Each point is reached from the start by the listed moves, each made once or not at all, plus a little noise. Say if it took an odd or an even number of moves. Then give how often each move was made.
(in the rows, 128 means zero)

Moves:
(1): [185 140 142 135]
(2): [108 170 110 117]
(3): [111 144 169 147]
Start: [142 120 112 122]
Points:
[105 180 135 129] => even (0, 1, 1)
[199 133 127 131] => odd (1, 0, 0)
[143 119 113 120] => even (0, 0, 0)
[179 176 109 117] => even (1, 1, 0)
[125 160  96 108] => odd (0, 1, 0)

Moves:
(1): [185 142 141 135 123 115 134 158 128 132 137]
(2): [121 190 138 129 128 140 126 120 117 114 131]
(3): [116 122 170 136 114 136 128 132 129 116 137]
(4): [124 134 115 188 142 123 128 134 125 109 101]
(5): [135 129 143 123 178 148 135 126 121 132 126]
(6): [124 129 118 126 123 167 139 130 127 136 126]
(7): [119 139 111 114 122 110 190 127 115 139 136]
(8): [106 127 128 117 129 137 119 178 107 133 118]
(9): [121 134 130 119 128 130 123 150 163 118 129]
Start: [120 117 121 129 145 118 139 116 121 126 153]
Points:
[ 82 179 178 181 196 162 136 166  78  88 128] => odd (0, 1, 1, 1, 1, 0, 0, 1, 0)
[ 74 185 177 173 195 164 131 189 113  78 128] => even (0, 1, 1, 1, 1, 0, 0, 1, 1)
[ 86 172 188 121 182 167 135 161  82 110 154] => even (0, 1, 1, 0, 1, 0, 0, 1, 0)
[154 130 134 123 141 115 137 197  99 135 152] => even (1, 0, 0, 0, 0, 0, 0, 1, 0)
[ 69 136 142 154 184 175 206 196 113 113 129] => odd (0, 0, 1, 1, 1, 1, 1, 1, 1)
[107 180 120 126 138 170 148 111 109 118 154] => even (0, 1, 0, 0, 0, 1, 0, 0, 0)
[165 139 127 124 134 145 151 170 155 128 162] => odd (1, 0, 0, 0, 0, 1, 0, 0, 1)

Moves:
(1): [180 141 128 123 137 121 132 121 110 133 118 123 130 123 138 135 112]
(2): [127 187 113 137 135 130 124 136 150 132 134 126 131 117 125 133 120]
(3): [120 145 186 129 126 116 157 148 119 133 114 119 143 137 126 127 122]
(4): [122 123 133 174 126 124 125 117 132 127 124 127 128 131 116 123 125]
(5): [113 122 127 127 184 121 105 115 130 134 123 118 123 133 129 129 135]
(6): [132 131 137 133 130 169 124 113 128 134 135 122 132 120 120 137 135]
(7): [125 129 119 131 141 134 165 127 125 134 117 138 128 119 122 124 131]
(8): [126 121 126 139 133 139 126 170 118 124 135 134 128 127 133 115 119]
(9): [149 116 126 122 124 132 126 137 172 132 121 131 140 139 135 128 132]
(10): [129 118 125 142 123 111 136 124 122 197 151 121 143 113 130 121 129]
(11): [136 126 128 127 139 116 144 121 135 114 169 125 135 119 132 133 127]
(12): [124 137 142 133 140 134 118 118 125 136 134 194 119 123 131 127 140]
(13): [119 122 110 139 126 122 123 125 120 111 112 139 190 135 129 131 134]
(14): [125 137 119 133 127 132 139 115 129 141 135 134 130 175 124 133 116]
Start: [140 135 151 126 104 165 126 136 133 136 146 118 142 107 144 138 122]
Points:
[202 217 188 183 137 187 210 121 182 167 163 112 185 134 131 157  91] => odd (1, 1, 1, 1, 0, 1, 1, 0, 1, 0, 1, 0, 0, 1)
[109 139 183 160 170 151 186 165 109 230 154 115 169 143 140 118 107] => even (0, 0, 1, 0, 1, 0, 1, 1, 0, 1, 0, 0, 0, 1)
[117 204 204 151 190 151 131 173 144 142 187 166 151  94 152 135 118] => even (0, 1, 1, 0, 1, 0, 0, 1, 0, 0, 1, 1, 0, 0)
[104 147 223 197 187 205 149 149 116 165 133 175 147 101 125 123 134] => odd (0, 0, 1, 1, 1, 1, 1, 1, 0, 0, 0, 1, 0, 0)
[107 223 196 145 177 156 128 127 147 172 146 173 147 151 140 146 117] => odd (0, 1, 1, 0, 1, 0, 0, 0, 0, 0, 0, 1, 0, 1)
[194 146 129 142 130 139 202 103 114 215 196 118 168 118 151 144  97] => odd (1, 0, 0, 0, 0, 0, 1, 0, 0, 1, 1, 0, 0, 1)
[172 146 210 189 185 153 191  98 109 219 173  87 180  79 134 143 114] => even (1, 0, 1, 1, 1, 1, 1, 0, 0, 1, 1, 0, 0, 0)

Moves:
(1): [175 136 133 125 136 129 119 122 147 136 124 121 137 127 123 127 117 121
 122 139 131 122 136 120 126 151 144]
(2): [128 170 126 120 134 135 128 132 128 130 126 129 127 138 141 121 126 133
 128 126 142 129 127 122 121 132 127]
(3): [125 136 184 129 125 115 118 121 131 134 129 141 121 136 133 118 121 139
 133 133 137 124 111 124 129 111 120]
(4): [130 130 125 162 127 135 128 124 123 138 129 121 135 136 131 132 129 132
 128 125 132 128 137 124 137 130 137]
(5): [121 128 139 129 169 127 137 141 131 130 132 125 133 131 131 125 128 131
 122 125 116 127 133 135 133 125 121]
(6): [129 128 136 123 127 171 131 130 133 137 138 120 120 128 123 128 126 128
 136 127 133 136 125 115 121 117 145]
(7): [134 127 135 128 131 120 163 119 137 135 135 131 131 130 120 127 130 122
 130 130 131 134 140 125 121 125 129]
(8): [134 125 129 132 123 119 128 172 133 126 134 127 133 131 132 136 133 127
 137 125 138 132 122 125 124 129 126]
(9): [120 125 121 132 122 126 124 125 162 139 122 125 125 128 124 118 128 125
 133 113 131 129 131 128 128 130 132]
(10): [126 127 128 125 132 122 117 140 120 173 123 130 135 121 131 128 134 114
 128 133 134 120 124 123 122 126 127]
(11): [123 138 133 131 119 125 122 123 135 122 169 133 141 139 115 142 141 123
 124 117 121 123 135 133 119 121 135]
(12): [138 132 123 130 133 127 126 131 137 126 122 157 125 132 133 129 129 121
 132 132 127 121 130 129 130 128 129]
(13): [122 121 132 121 122 135 123 129 135 118 123 132 166 126 135 133 128 137
 127 133 124 127 118 125 126 128 129]
(14): [139 120 122 119 132 127 125 119 114 135 125 123 132 178 121 127 123 142
 131 117 123 128 130 118 141 125 135]
(15): [130 115 127 119 124 122 130 130 131 132 147 127 129 137 164 124 127 118
 122 134 122 129 125 116 128 131 138]
(16): [119 134 131 130 132 119 121 116 140 134 120 118 124 130 132 179 123 124
 117 138 123 124 128 124 112 120 129]
(17): [140 129 135 129 125 125 123 128 122 124 118 124 124 126 126 131 169 128
 123 126 130 122 135 115 125 128 120]
(18): [136 123 129 128 123 124 128 132 127 138 130 136 130 110 134 128 133 168
 124 121 137 124 140 131 130 118 131]
(19): [124 128 127 123 138 125 114 111 129 133 137 125 121 130 126 129 129 124
 167 127 131 127 128 128 129 125 124]
(20): [122 121 121 127 128 139 127 134 140 130 145 123 130 135 117 128 133 133
 127 181 145 120 129 129 135 126 111]
(21): [125 120 125 121 146 132 119 119 135 125 119 126 129 137 129 138 128 124
 122 122 175 135 124 147 136 131 135]
(22): [129 134 126 115 132 124 118 129 129 127 124 132 126 133 125 123 136 123
 124 131 126 182 135 141 119 125 125]
(23): [118 130 134 128 127 131 122 136 126 115 129 134 127 129 128 129 123 123
 130 127 135 122 156 121 129 129 130]
(24): [133 141 128 130 114 137 134 131 131 132 117 123 131 136 136 124 129 120
 134 142 113 112 134 181 117 118 124]
Start: [112 152 124 148 131 136 117 107 141 128 119 137 114 143 128 136 125 129
 133 113 109 144 122 113 129 129 136]
Points:
[ 88 207 206 145 131 115  91 156 210 129 149 141 160 194 189 179 167 122
 127 116 103 108 140 127  85  94 131] => even (0, 1, 1, 0, 1, 0, 0, 1, 1, 0, 1, 0, 1, 0, 1, 1, 1, 0, 0, 0, 0, 0, 1, 1)
[101 148 197 119 183 171  69  90 166 196 105 112 144 221 134 189 162 136
 164 181 158 109 104 141 120  71 118] => even (0, 0, 1, 0, 1, 1, 0, 0, 0, 1, 0, 0, 1, 1, 0, 1, 1, 0, 1, 1, 1, 0, 0, 1)
[121 181 184 114 128 133 109  96 166 183 158 142 175 246 161 139 180 127
 124 171 172 112 117 135 112  95 129] => even (0, 1, 1, 0, 0, 0, 1, 0, 0, 1, 1, 0, 1, 1, 1, 0, 1, 0, 0, 1, 1, 0, 0, 1)
[118 189 120 158 161 187 104 168 224 168 180 149 136 202 170 139 162 143
 133 144 173 179 156 179 113  98 158] => even (0, 1, 0, 1, 1, 1, 0, 1, 1, 0, 1, 1, 0, 0, 1, 0, 0, 1, 0, 1, 1, 1, 0, 1)
[133 222 125 146 158 155  45  93 204 177 133 148 176 200 138 204 139  88
 151 195 175 145 170 167  95 127 148] => even (1, 1, 0, 1, 0, 0, 0, 0, 0, 1, 1, 1, 1, 0, 0, 1, 0, 0, 1, 1, 1, 1, 1, 1)
[156 166 142 104 186 122  91 133 226 148 181 134 179 232 143 143 184 156
 150 132 192 178 189  96 122 131 151] => odd (1, 1, 0, 0, 1, 0, 1, 1, 1, 0, 1, 0, 1, 1, 1, 0, 1, 1, 1, 1, 1, 1, 1, 0)
[ 93 195 146 148 172 167 116 119 234 169 169 111 166 214 175 195 148 100
 165 110 147 197 143 161  80  95 171] => odd (0, 1, 0, 1, 1, 1, 1, 1, 1, 0, 1, 0, 1, 0, 1, 1, 0, 0, 1, 0, 1, 1, 0, 1)
[136 177 186 116 141 120  93  73 238 162 170 144 170 231 151 182 117 171
 113 153 193 122 160  84 117 115 168] => even (1, 1, 1, 0, 0, 0, 1, 0, 1, 0, 1, 0, 1, 1, 1, 1, 0, 1, 0, 1, 1, 0, 1, 0)
[140 176 119 108 146 172  86 146 169 135 177 150 122 249 146 154 190 121
 131 143 183 192 130  96 119 114 154] => odd (0, 1, 0, 0, 0, 1, 0, 1, 0, 0, 1, 1, 0, 1, 1, 0, 1, 0, 0, 1, 1, 1, 0, 0)
[114 170 154 181  95 170  87 160 158 178 140 128 171 148 145 217 186 145
 134 120 120 106 166 123  83  84 160] => odd (0, 0, 0, 1, 0, 1, 0, 1, 0, 1, 1, 0, 1, 0, 0, 1, 1, 1, 0, 0, 0, 0, 1, 1)
[171 191 146 148 142 153  97 127 232 169 129 149 145 166 179 179 165 135
 167 121 153 184 186  54  87 125 183] => even (1, 1, 0, 1, 0, 1, 1, 1, 1, 0, 0, 1, 1, 0, 1, 1, 1, 1, 1, 0, 0, 1, 1, 0)
[168 137 195 148 175 181  81 125 183 165 143 104 162 244 166 144 155 140
 173 178 166 120 116 124 145 111 152] => even (1, 0, 1, 1, 1, 1, 0, 1, 0, 0, 0, 0, 1, 1, 1, 0, 1, 0, 1, 1, 1, 0, 0, 1)

Moves:
(1): [160 135 112 139 132 121 135 126 137 140 126 140 125 132 134 134 131 137
 133 116 124 144 124 133 131]
(2): [123 144 130 129 123 118 138 125 132 142 137 127 124 126 122 125 129 124
 126 131 124 127 133 128 125]
(3): [119 121 145 133 120 129 132 133 135 145 123 145 135 124 132 131 122 126
 145 128 129 122 121 109 123]
(4): [129 126 134 154 142 135 115 127 123 134 135 120 119 126 108 131 122 123
 120 107 127 144 128 134 122]
(5): [134 137 143 110 143 125 120 139 133 125 132 134 131 136 109 114 119 124
 135 135 116 116 132 148 119]
(6): [141 158 129 111 124 158 109 139 126 124 128 135 127 126 129 115 141 143
 117 129 133 122 120 123 132]
(7): [139 132 113 125 124 121 150 136 124 127 141 132 132 135 117 130 117 121
 115 124 124 113 131 113 147]
(8): [129 126 121 120 119 129 127 154 142 125 125 129 123 134 132 133 125 127
 132 124 136 121 132 135 130]
(9): [121 128 121 127 132 150 136 123 151 136 128 137 120 115 127 133 130 123
 114 135 126 124 128 135 124]
(10): [131 127 119 125 137 130 129 126 124 145 121 130 134 137 117 122 129 131
 137 123 134 125 129 127 133]
(11): [117 137 132 113 145 132 127 130 119 135 155 132 140 127 136 144 136 124
 143 123 127 142 134 133 133]
(12): [116 124 114 128 133 121 112 132 117 125 117 168 129 128 127 121 116 112
 135 132 150 133 122 128 118]
(13): [121 130 127 133 126 124 120 129 134 128 130 125 148 125 133 126 132 122
 123 117 126 130 124 133 126]
(14): [120 134 128 116 127 141 134 124 121 135 123 125 130 168 128 131 118 115
 123 124 126 142 125 133 109]
(15): [114 128 127 132 141 123 132 128 128 135 113 128 124 129 152 118 121 133
 120 136 128 128 146 128 124]
(16): [124 141 126 119 133 138 133 128 129 123 107 122 128 125 125 155 129 133
 137 126 130 131 117 126 121]
(17): [132 129 129 135 132 125 145 133 129 124 121 146 131 131 129 126 162 120
 126 115 130 122 140 127 127]
(18): [110 123 124 134 137 125 125 129 135 123 133 130 130 144 127 138 133 156
 126 124 134 124 127 129 122]
(19): [129 135 115 135 130 132 132 131 131 120 129 118 125 122 130 119 123 120
 154 138 120 132 112 113 128]
(20): [131 140 133 144 130 131 138 130 119 136 131 129 143 133 128 142 130 122
 127 157 128 119 129 134 122]
(21): [134 136 140 139 150 144 126 111 141 120 128 129 133 130 139 125 129 113
 120 130 156 123 117 121 134]
(22): [128 122 126 131 134 126 134 132 124 130 135 136 138 114 119 112 128 138
 126 129 140 150 124 130 109]
(23): [129 127 134 135 116 142 133 117 124 120 129 143 135 124 109 124 114 134
 144 133 129 130 169 118 126]
(24): [126 129 127 143 129 143 147 122 115 126 125 126 122 131 138 113 115 141
 136 126 126 125 121 152 131]
Start: [118 108 128 136 136 124 130 111 108 129 144 125 127 126 146 123 154 137
 135 137 137 135 136 129 117]
Points:
[128 128 100 170 194 182 179 125 123 183 148 221 136 177 145 133 144  87
 149  82 187 152 124 146 114] => odd (1, 0, 1, 1, 0, 0, 1, 1, 1, 1, 1, 1, 0, 1, 0, 0, 1, 0, 0, 0, 1, 0, 0, 1)
[129 171 135 126 147 213 178 142 144 147 119 174 150 166 152 164 177 101
 114 151 175  96 116 106 106] => even (0, 0, 1, 0, 0, 1, 1, 1, 1, 0, 0, 0, 0, 1, 0, 1, 1, 0, 0, 1, 1, 0, 0, 0)
[109 190 103 144 202 206 177 126 108 125 111 194 168 151 154  83 146  96
 125 170 177 126 104 154  67] => odd (0, 0, 0, 0, 1, 1, 1, 0, 1, 0, 0, 1, 1, 1, 1, 1, 1, 0, 1, 1, 1, 1, 0, 1)
[113 173 117 146 169 212 139 128  86 107 146 184 160 109 148 115 135 136
 199 175 206 155 123 135  93] => odd (0, 0, 0, 0, 0, 1, 0, 1, 0, 0, 1, 1, 0, 0, 0, 1, 0, 0, 1, 1, 1, 1, 1, 1)
[118 163 104 154 148 192 149 141 101 152 128 181 171 179 161  95 116  94
 165 154 189 106  83 115 115] => even (0, 0, 1, 0, 0, 1, 1, 1, 0, 1, 0, 1, 1, 1, 0, 0, 0, 0, 1, 1, 1, 0, 0, 1)
[121 170 117 126 196 178 151 161 148 161 171 249 194 177 143 131 176 111
 128 131 193 135 118 146  74] => even (1, 0, 1, 0, 1, 1, 1, 1, 1, 0, 1, 1, 1, 1, 0, 0, 1, 1, 0, 1, 1, 1, 0, 0)
[106 126 144 154 168 152 173 116 131 119 160 180 187 169 111  92 144 119
 164 127 158 132 150  96  79] => odd (0, 0, 1, 0, 1, 0, 1, 0, 0, 0, 0, 0, 1, 1, 0, 0, 1, 1, 1, 0, 1, 1, 1, 0)
[ 96 168 140 132 187 223 181 108 136 146 104 193 167 185 138 106 145 152
 135 122 164  92 164 132  94] => odd (0, 0, 1, 0, 1, 1, 1, 0, 1, 1, 0, 0, 1, 1, 1, 1, 1, 1, 0, 0, 1, 0, 1, 1)
[ 84 136 104 146 163 177 168 133 119 171 128 198 143 177 171 190 133 145
 178 144 164 155 107 170  71] => odd (1, 0, 1, 0, 0, 0, 0, 1, 1, 0, 1, 1, 0, 1, 0, 1, 0, 1, 0, 1, 0, 0, 0, 1)
[129 202  97  93 218 183 157 119 132 161 150 221 147 193 121 144 181 121
 132 111 180 131 121 142  98] => even (1, 1, 0, 0, 1, 1, 1, 0, 1, 1, 1, 1, 0, 1, 0, 1, 1, 1, 0, 0, 1, 0, 0, 0)
[ 77 176 101  92 150 175 135 149 140 136 121 197 144 175 118 123 115 139
 121 142 152 112 178 144  77] => odd (0, 1, 0, 0, 1, 1, 1, 1, 1, 0, 0, 1, 1, 1, 1, 1, 0, 1, 0, 0, 0, 0, 1, 0)
[108 128 159 182 142 176 120 121  98 146 162 167 157 121 103 120 150 185
 144 147 159 151 157 111  78] => odd (0, 0, 1, 1, 0, 1, 0, 0, 0, 0, 0, 0, 0, 0, 0, 0, 0, 1, 0, 1, 0, 1, 1, 0)
